Each row is a point. The last column is the point's height on a tilted bowl or saddle (a function of degree 2), plus a little noise. Along how many of its main directions does it bend up, bend down or stay straight?
In the rows, zero is written as 128.

Points (16 x 4)
[[235  96 124 155]
 [117 177 111 138]
 [105 112 109 130]
 [ 67  24 125 223]
 [116 116  73 142]
 [127 142 136 117]
 [114  61 172 159]
 [125 119 107 122]
 [150 148 144 116]
 [ 88 171   8 234]
 [109 120 138 123]
 [102 144 101 132]
 [ 94 222 101 192]
 [ 62 166 118 160]
 [133  91  76 144]
 [118 142 117 122]]
Directions: 3 up, 0 down, 0 straight

Points (15 x 4)
[[116 164 156 136]
 [ 92 215 103 177]
 [182 113  58 204]
 [ 92 112 123 126]
 [155  73 131 153]
 [151 177 147 152]
 [ 58  14 129 200]
 [ 97 182 116 145]
 [128 126  64 163]
 [183 112 212 218]
 [121 101 145 125]
 [ 88 102 141 126]
 [ 78 106 128 131]
 [130  81 137 133]
 [179 170  98 171]]
Directions: 3 up, 0 down, 0 straight

Points (24 x 5)
[[120  88 167 208 112]
 [126  79  78 173 121]
 [ 96 182 123 125 147]
 [ 52 133 104 213  90]
 [218 176 131 170 249]
 [110 140  61 202 107]
 [147 171 126 146 175]
 [121  64 133 122 165]
 [134 119 194 148 143]
 [173 153 183 145 176]
 [131  94 154 145 152]
 [183 141 142 127 178]
 [ 64 207 232 142 113]
 [ 80 121  27 167  83]
 [112  85 128 129 161]
 [ 57 140 158 141 149]
 [159 132 138  50 137]
 [168 102 164 113 160]
 [179 123  97 133 172]
 [ 68 116  83 114 160]
 [ 75 125 110 165 135]
 [ 60 159 133 101 154]
 [148 153 169 148 168]
 [ 95 107 114 215  99]]
Directions: 1 up, 2 down, 1 straight

Points (26 x 5)
[[ 70 139 120  94 132]
 [211 195 129 165 249]
 [ 72 108 106 152 110]
 [ 92 136  96 110 112]
 [174  98 111 204 160]
 [101 175 131 135 117]
 [116 108 167 115 139]
 [ 60 129 121 152 107]
 [211 173 108  64 156]
 [157  18  53 205 178]
 [172 126  65 150 170]
 [111 152 126 148 117]
 [112  75 178  91 156]
 [165 153 181 176 163]
 [144 132 158 172 142]
 [ 62 133 166 133 158]
 [161 111  47 171 155]
 [124 166  69  57 123]
 [ 94  67 111 154 145]
 [140  99  62  99 152]
 [121 182 188 146 156]
 [120  78 139 142 145]
 [140 109  47  89 155]
 [136  77 106 155 142]
 [ 92  94 181 118 168]
 [105  61 175 172 165]]
Directions: 2 up, 1 down, 1 straight

Points (41 x 7)
[[ 84 125 157 117 105 181  86]
 [150 133 133 103  83 148 116]
 [124 131 109  71 155 133 112]
 [ 66 170  24 212 133 106  71]
 [198 181 130 114 161  92 137]
 [157 108 173 133 126  60 133]
 [155 136  81 164 110 122 101]
 [137 171 172 147 162 172  74]
 [103 155 223 138 188 131  52]
 [113  84  66 101 203  56   7]
 [191 115 188 225 122 180 137]
 [122 177 138 163 123 109  97]
 [ 63 154  95 135 169  59  85]
 [141 123 130 144 122 107 109]
 [143  92 110 134 159 154 106]
 [189 160  70 144 142 117  93]
 [117  99 118 147 125 127  99]
 [158 169 118 107  71 226 115]
 [ 81 113  50  98  64  91 100]
 [ 99 101 113 121  98 106  85]
 [ 98 121 113 110 156 136 101]
 [177  56 105 159 162 109  93]
 [150 117 105 146  88 113 100]
 [170 100 109 161 143 144 117]
 [109 166 207 135 154 113  87]
 [157 137 154 101 129 104 128]
 [148 131 142 157 147 158 107]
 [ 80 157 118 111 145  91 107]
 [131  90 137 108  95  83  83]
 [187 104  78 109  90 142 129]
 [117 165  73 132  26 153  83]
 [ 97  43 175 153 139 101  28]
 [249 115 144 112  97 177 142]
 [152 158 105  89 115 104 139]
 [173 128  85  75 163 138 107]
 [178 110 151 206 135 153 133]
 [109 128 152  81 119  94 104]
 [ 99 193 121 191 137 121  78]
 [178 184 172  53 224 125  49]
 [133 105 120 150 119 136 106]
 [111 101 115 139 157 130  94]]
Directions: 2 up, 3 down, 1 straight

Points (40 x 7)
[[148 132 137 150 177 144 121]
 [146 173  87 249  90 109   7]
 [171  61  77 132 169  78 101]
 [106 103 108  93 114 108 114]
 [158  84  74 151 162 122 127]
 [102 159 119 168 112 212  88]
 [109 134  97 102  61  76  93]
 [137  90 129  78 170 150 119]
 [143  99  92 135 136 157 138]
 [192  82 214 116 206 190 110]
 [ 78  83 109  97  72 117  79]
 [149  79 128 126 155  98 121]
 [137  86 112 154 105 132 117]
 [146 208 123 108  92  99 114]
 [ 68 100 129 106 162 164 103]
 [119 128 147 158 152 229  90]
 [ 88 113 220 160 187 136  77]
 [107 136 205 108  78 165  68]
 [121  96 134 110  65 129  85]
 [154 165 132 138  57 114  92]
 [122 140 107 103 192 137 115]
 [187 101 188 157 129 134 109]
 [116 117 149 204  66 126  56]
 [ 85 122 100 154 118 157 120]
 [ 75  84 108  79 137 147 104]
 [185  78 137 172 102 171  99]
 [189 200 167 130  98 135  93]
 [122 113 122  85 133 164 125]
 [139 136 123 143  87  88 106]
 [ 65  87 159  66 116 145  58]
 [134 107 165 140  95 126 103]
 [ 98 154 186 122 144 151 107]
 [112 174 111 162  89 116 110]
 [103 162 170 189  79  97  75]
 [ 84 113 144  75 148 151 100]
 [146  98 162 162 101 174  98]
 [211 139 165 169 183 157  94]
 [152  99  69  96  68 120  98]
 [171 145 134 152  88 119 101]
 [104 117 112 182 181 150 100]]
Directions: 0 up, 4 down, 2 straight

Points (67 x 9)
[[ 90 113 155 172  80 108 145  87 160]
 [104 156 119 134 160 181 134 102 115]
 [131 159 134 152 111  95  99  92 117]
 [132 126 131  89 139  99 140 172  62]
 [162 135 162 129 131  99  85 147  50]
 [ 90 139 104 203  55 155 162 106 228]
 [133 181 164  64 162 133  96 119  66]
 [117 145  69 105 121 136 146  88 148]
 [177 214 139  94  95 118 106 103  99]
 [166 133 132 124 145 121 103 147 104]
 [ 90 116 108 116 103 125 131 130 117]
 [ 68  96 108 135 109 146 144 136 134]
 [172  97   7  98 156 144 104 150 191]
 [158 122 125 114  87 182  58 161 179]
 [142 147 168  90  86 120 192  83 186]
 [127 139 118 134 122 129 131 130 111]
 [147  87 113 133  98 157 126 146 119]
 [ 67 155 197 119 162 137 149 126   7]
 [ 79 115 159 154 125 111 172 116 107]
 [157 139  98 158  77 170 108 193 119]
 [113 103 156 153 113  82  93 109  66]
 [119 143  98 125 116 136 154 156  98]
 [118 136 197 150 111 117 128 139  39]
 [168  89 110 138 140 167 151 174 122]
 [115  76 133 151 139 145 132  87 148]
 [134 131 143 116 142 157 129 105 117]
 [102 173 143 131 107 132 129 154  79]
 [ 63  88 124 130 147 169 128 130 156]
 [170 166 135 140  82 107 167 108 156]
 [163 123 110  87 188 103 132 153 146]
 [139  82 119 118 141 111 119 164  87]
 [146 142 124 146  98 165 173 165  95]
 [138 127  97 109 142  77 122 138  94]
 [ 98  90 151 153  76  89 131  80 147]
 [109 103 129 142 131 130 124 152  94]
 [182 134 117 134 123 138 139 113 138]
 [119  88 131  78 124 127 124 159 111]
 [ 99 119  86 100  72 159 136 117 159]
 [228 127  75 140 126 131 171 131 173]
 [105 164 119 145 184 184 147 130 101]
 [105 125 133 159 110 137 127 148 105]
 [107 129 115 108 169 119  74 115 132]
 [152 103 124 125 121 104  89 139  89]
 [157 111 155 136 135 131  95  90 122]
 [110 120  70 131  99 158 126  82 178]
 [ 95 113 112 127 144  59 142  92 118]
 [139  71 148 122 103 118 139 134  99]
 [136 132 152 131 153 179 135 157  95]
 [133  93 173 122 109 146  89 154  89]
 [138 186  67 130 115 132  72  76 189]
 [132  79  90 107 140 157  81 183 176]
 [150  88 160 100 109 119 145 120 126]
 [120 153 169 135  75 160 115 114 120]
 [147 164 122  67 196 120  95  85 137]
 [ 96 135 153 106 130 136  96  97 114]
 [130 124 124  94 180 129 133 105 134]
 [125  82  52 181 140  95 165  83 188]
 [ 95 136 140 137  83 120 139 169  68]
 [123 144 101 120 166 133 171 133 118]
 [ 69 103 127  90 146  79 176 105 125]
 [147 179 184 147 129 178 110 102  54]
 [120 115 194 100 105 127 136 130  81]
 [169 114 104 107 111 166 156 113 137]
 [ 99 176 101 157 136 163 182 167 112]
 [138  85  88  94 118 183 147  99 175]
 [123 120 171 119 126 154 142 141  84]
 [109 140 140 177  97  83  28 123  81]]
Directions: 3 up, 2 down, 3 straight

Points (64 x 9)
[[156 198  46 135 116  94 144 112 196]
 [ 78 151 122 145 140 176 126 115 159]
 [175 126  81 174  92 142 124 186 184]
 [ 70 127 161 143 143 177 175  60 158]
 [109 112 127  93 107 115 141 183 150]
 [144 139 200  77 154 132  93 115 145]
 [ 71 159 126 104 169 135 136 114 149]
 [151  85 164  30 205 127  89 249 244]
 [158 106 123  95 150 201 132 128 181]
 [ 63 142 138 148  54  84 125  94 142]
 [ 53 175  63 176  70 142 110 174 210]
 [168  99 112 112  93 165 132 166 174]
 [ 55 209 140 131 128  84  92 140 147]
 [ 81 177 161 171  74 111 165 174 154]
 [132  84  83 101  93 165 229 172 178]
 [ 47 189 134 135 163 142 152  63 167]
 [137 140 134 150 170 150 121 168 154]
 [138 138 125 109 108 158 187 103 153]
 [ 85  84 155  94  52 139 174 130 156]
 [ 85 188 105 120  77  96  89 196 183]
 [ 70  85 101 111 140 138  68 160 172]
 [172 152 189 211  86 105 165  97 154]
 [144 158  82 118  93  83  42 123 174]
 [106 155 131  83  63 139 161 146 164]
 [124  89  66 169  64  59 105 148 179]
 [132  71  56 160 194 103 142  84 180]
 [159  94 121 155 125 218 134 102 179]
 [179 128  79 107 128 164 107  52 197]
 [ 86  96 118 150 110 133 116  43 148]
 [161  60  98  66  83 169 144  82 197]
 [168  83 142  90 150  44 119 138 147]
 [ 70  95  40 154 145  94  98 104 177]
 [108  98 103 147 146 132 114  81 145]
 [137 159 132 153 125  76 178 179 146]
 [ 85 146 145 166 214 188  90 176 189]
 [112 130 131 217 132 167 149  96 156]
 [104 146 151 128  95 124 137 107 132]
 [ 89 158 183  87  82 130  79 118 147]
 [ 70 120 108 121 115 105 144  82 136]
 [183 113 198 145 150 100 131 220 164]
 [134 147 134 107 168 118 196 111 147]
 [126 161  71 129 122  80 163 136 161]
 [ 76  49 116 157  71 116 109 138 161]
 [118 155 117 122 151  72 140 167 145]
 [144 192 149  86 166 130 157 111 161]
 [123 124 181 145  66  84 138 163 136]
 [110 142 119 123 109 185  56  85 183]
 [141 164 131 128 116  47 151  91 133]
 [100 133 130 130 129 125 132 167 139]
 [ 83 129 116 109 130 138 130 183 157]
 [150 142 122 149 156  75 120 162 147]
 [110  64 123 182 185 125 160 116 143]
 [ 97 116 154 199 102 172 101 114 158]
 [157  57 149 157 186 169  81 147 176]
 [172 162  65 134  78 196 156 206 221]
 [128 127 190 216 105  92 152 158 139]
 [156  63 152  98 153 147 199  92 153]
 [129 114 132 169  90 107 123 180 147]
 [132 102 187 175 178 159 187  69 149]
 [ 94 160 172 141 183  78 125 116 124]
 [123 114 136  60 133 124  95 106 147]
 [ 62 168 128 121 173 145 105 207 180]
 [127 141 139 159 117 113 149 132 130]
 [166 182  79  84 196 126  80 143 211]]
Directions: 7 up, 0 down, 1 straight

Points (61 x 9)
[[ 95 145  85 173 112 122 119 126 145]
 [177 132 130 152  98 107 137 121 164]
 [127 207 113 134  64  29 142 180 249]
 [ 61 154   7 127  65 142 131 160 153]
 [ 67  92 124  81 133  89 129  66 161]
 [131 123 104 112 186 125 122 154 139]
 [164 171 115 115 114 182 142  94 109]
 [121  83  92 164 112 109  99 138 167]
 [126 105  95 180 110 137 214 134 150]
 [ 99 126 170  85 159 129 164 158 133]
 [191  84 108 134  70 131 161 111 173]
 [111 156 126 188 166 121 137 158 149]
 [100 162 170 168 124 182 191 111 116]
 [123 142 124 123 135 105 106 178 144]
 [ 89 138 150 109 133 118 114 121 141]
 [159 154  96 121  91 171 118 155 117]
 [158 165 137 127 178 160  80  92 129]
 [139  76 223 134 235 193 173  75 107]
 [165 113 188 137  56 113  85 116 195]
 [166 122 102 154 103  77  82 106 177]
 [143  86 125 141  67  82  95 160 186]
 [142 103 162 114 122 138 204 111 124]
 [123 145 187 169 127 124  34  94 164]
 [ 65  78 126  65 153 172 119 125 147]
 [108 118 158  68 154 122 188  74 122]
 [160 177 114 147 149 152 162  77 123]
 [136 243 228 148  53 150  85  79 233]
 [189 115 133 160  85 125 190 146 177]
 [160 144  58 162 121 135 175 161 155]
 [192 167  70 147 181 100  88 133 188]
 [124 135 142  81  80 111 175 162 137]
 [135 161  67  95 162 145 120 169 150]
 [110 144 152 215 150 104 139 177 180]
 [104 123  95 147 171 131 162 123 138]
 [119 127 170 113 152 122 162 106 130]
 [130 160 119 204 153  67 108 102 194]
 [201 127 137 191  54 117 132 163 218]
 [168 110  83  86  62 145  95 120 143]
 [102 148  79 131 129 189 142 119 104]
 [ 99 102 152 107 141 137 131 177 128]
 [129  90  39  94 144 112 120 120 178]
 [110 140 114 151  99 139 122 143 127]
 [111 162  92 139 170 139 144  40 133]
 [136 140 187  65 137 137  90 132 149]
 [160 142 176 136 156 120 126 157 148]
 [122 169 134 162 113 158 139 126 119]
 [ 56 170 113 173 126  85 162 147 201]
 [ 76 165 140 102 186 155 167 134 142]
 [106 128 140 170 182 103 186  55 156]
 [128 156 130 181 132 140  88 129 132]
 [122  97 175  80 144 112 139 110 134]
 [226  98 101 181 127 146  77 117 189]
 [ 98  54 111  98 126 162 144 132 134]
 [140 180 102 112 111 153 161 125 120]
 [113 109 168 153 142 193 124 126 116]
 [138 218  92 122 185 173 142 118 152]
 [125  78 178  99 176  91 149  62 143]
 [156 122  91 191 132 176 146 114 121]
 [115 147 181  91 111 124 138 152 146]
 [112 172 100 170 171 130  45 113 144]
 [106 139 100  78  49 149 141 148 114]]
Directions: 4 up, 0 down, 4 straight
